Each row is a point. The window is the flat piece filled in between its corners: a triangle in 3 columns, a solid with four corners in 4, and so on. A path goes straight from each point to the next, and from the last back to the first. List the points from which the path goes on through the window.

Window (3 x 3):
[[ -8  -2   3]
 [-17  37  -1]
 [ 32 -28  30]]
Path:
(1): [-10  38 -22]
(2): [ 20 -13 -20]
(3): [-15 -14  33]
(4): [-29  29  20]
(5): [ -6  21 -32]
(6): [ 41 -38  18]
(7): [ 23 -38  60]
(8): [  3 -26  47]
(9): [ 33 -27   7]
(10): [  5   7 -22]
(11): [-23  14  25]
(12): [-51  39  17]
Through the window after points: 10

Window (6 x 6):
[[  9 -12  10  11  14 -16]
 [-14  36  12 -27  -3  21]
 [-25 -10  -3  17  18  -2]
 [  1  -7  13   0 -14 -10]
 [  8   1  60   0  -4 -11]
 [  7   6  -8  23 -16 -27]]
Path:
(1): [11 -2 36 11 -9  4]
(2): [ -7  -1  35 -12  -1 -30]
(3): [-19  -4  -1  -1  18 -31]
(4): [ -5 -10   7  21   8  10]
(5): [ 7  4 25  7 -2  0]
(6): [ -5   6  25  -1   5 -15]
(7): [ -7   5  13  -7  -1 -26]
(8): [ 2 -5 18 14 -6 -5]
Through the window after points: 1, 3, 7

Window (9 x 9):
[[-26  -9  -6   0 -38 -15 -19 -13   3]
 [  6  24 -16   7 -42   1  -3   3   3]
 [  3  39  13 -12   0   0  12  36  32]
 [  0  32 -29  24 -18 -30 -12  -6 -10]
 [ -8  26   4  13 -19   0  -9 -34   2]
 [ -8 -42  32  16 -11  26 -19 -19  12]
 [-19  16  16  22   8   7  44  10  20]
 [-15 -18  17  -8  22  39  21   0  25]
 [ 17   8  17 -11  -2  -1  24  -4  19]]
Path:
(1): [-5  6 -4 13 -8 10  0 -3 44]
(2): [ -3   2  40 -15  -9   4   2  14 -17]
(3): [ -5   5  27  -7 -23  11  14  12 -24]
(4): [  7  25 -10   8  -7  -4   3  -6  43]
(5): [ -9  -1   1   3   1  14  11 -11  35]
(6): [-10  11  28   3   6   8  14  10 -18]
(7): [ -3  18  19 -12  -8   5  13  21 -11]
(8): [ 9 10  1 10 -7  3  3 -6 60]
Through the window after points: 1, 3, 7

Window (11 x 11):
[[ -1   4  21 -42 -11 -24 -36 -21   8  -2  17]
 [ 36   7   1  54 -16 -14   9 -17  -9  12  -4]
 [-60   0   4 -42   2  36 -10   2  26  22  26]
 [ 28  32 -60  -9  -1  42  36 -18  26   4  13]
 [ 19  -5 -43  22   0  31   0 -11  14 -24 -17]
 [-25 -22  30 -27 -32 -14 -17 -14  52  23 -11]
 [ 19 -10 -22  29 -28 -29   6  56   7   1 -12]
 [-56 -16  27 -32  -5 -34  15 -26  26   0 -10]
 [ 43   8 -17  17  14  47  36  43  27 -20  17]
 [ 29 -42   1  28 -56 -16  30  15 -24  -4 -27]
 [ 42 -28  -2  10  10 -15   6  39  -7  26 -23]]
Path:
(1): [ 12 -46 -39  12   6 -10   6   5  13  -9  24]
(2): [  9   8   0   6  -7   1  16  17   1   2 -17]
(3): [  4  17  19 -13 -23  -7  -6   3   0  -6 -19]
(4): [ 19 -45 -22   2  -5 -19 -10 -18  15  11  41]
(5): [ 13 -49 -33  26 -10 -23  18  22  21  17  38]
(6): [  5  34  11  -1 -26   1  -6  37   5 -11 -49]
(7): [ -3   4  11 -13 -17   3  -8  -3  10   8 -15]
(8): [ -6 -28 -12   1 -12 -21  -1   2  28   4  36]
(9): [ 12 -35  -7   2 -16 -30   0 -19  16   2  38]
(10): [ -7  25  21 -17 -11   1 -11  -5   1   1 -31]
(11): [  7  17  13 -21 -22  -2 -12   2  -3  -2 -22]
(12): [  8 -16  -4 -11 -10 -14  -8 -13  14   0  20]
Through the window after points: 3, 5, 7, 9, 11

Window (14 x 14):
[[-11 -29  19  13 -30   6 -23 -14  25  -5 -19  17  -9   9]
 [  2 -15   9 -18  10 -23  -6  17  21  24 -50  20  29  18]
 [ 31 -21  -9 -26  -7  -5 -37 -36  19   2  -9  -8 -11  19]
 [  9   5  11 -48  24  26 -43 -13 -12 -23  25 -15  -5  10]
 [ 11   4  -2  11  29  14 -32  11  30   2  -3  -4  40  21]
 [ 17 -11  38 -15 -13  22  23  25  -8   3 -29 -16 -18 -11]
 [ 15 -45  -5 -39  14  37  -4  10  -1 -39   9   6  -7  23]
 [-21 -15  13 -19  41  15  22  23  10   5   8 -44  37  14]
 [  6 -15   8  19  18  21 -11 -18 -34  -4   8 -30  38  13]
 [-21 -25  -1   8 -11 -30  -2  43   9  16  -2 -12 -11  -7]
 [ 22  11  17   6 -19   3   6  -6  20  25  36   6  31  -2]
 [-11  48 -21 -25   5  17 -23  12  -9  56 -30  -8   0 -27]
 [ 14 -38  23  -6  26  -5  38   2  -9  18  47 -14 -33 -13]
 [ -1  -3  24   7  17 -12  49   6  19 -22 -17 -15  29  12]]
Path:
(1): [ 17 -30   4  -1  11   9 -21  -1   7  -9   4 -18  26 -32]
(2): [  4  -4  -5 -24  14  -1 -14   0  16  18  -6 -11  24 -51]
(3): [ -9  14   2   3   3  10  -4  24  -4  24 -17  -5  -5  44]
(4): [  4 -12   8 -13  11   8  -2   2   1  -1  -6  -9  -6  27]
(5): [  3 -29   0 -19   9   5 -16   1  12 -10  -8 -11  14 -19]
(6): [  9 -18   6 -24  15  12 -17  -4   4   7  -8  -3   5 -25]
(7): [  1  11  -3 -20   2  15 -11   6  -2   7  -3 -10  -5  20]
(8): [  9   0  24 -13  -5   9  10  14   1  29 -21 -15  -7  60]
(9): [  3 -18   7 -13  17  -4  -6   6  12 -18 -15   7  27 -47]
(10): [  7 -27   6 -18  20  11 -13   5  -4  -4  -5 -13  22 -32]
(11): [  2  -1   9 -12   1   3   9  -3   7  11  -3 -16   0  33]
(12): [-10  -4  12  -7  12  11  16   3 -14   4  -6  -8   6  52]
Through the window after points: 2, 6, 8, 12
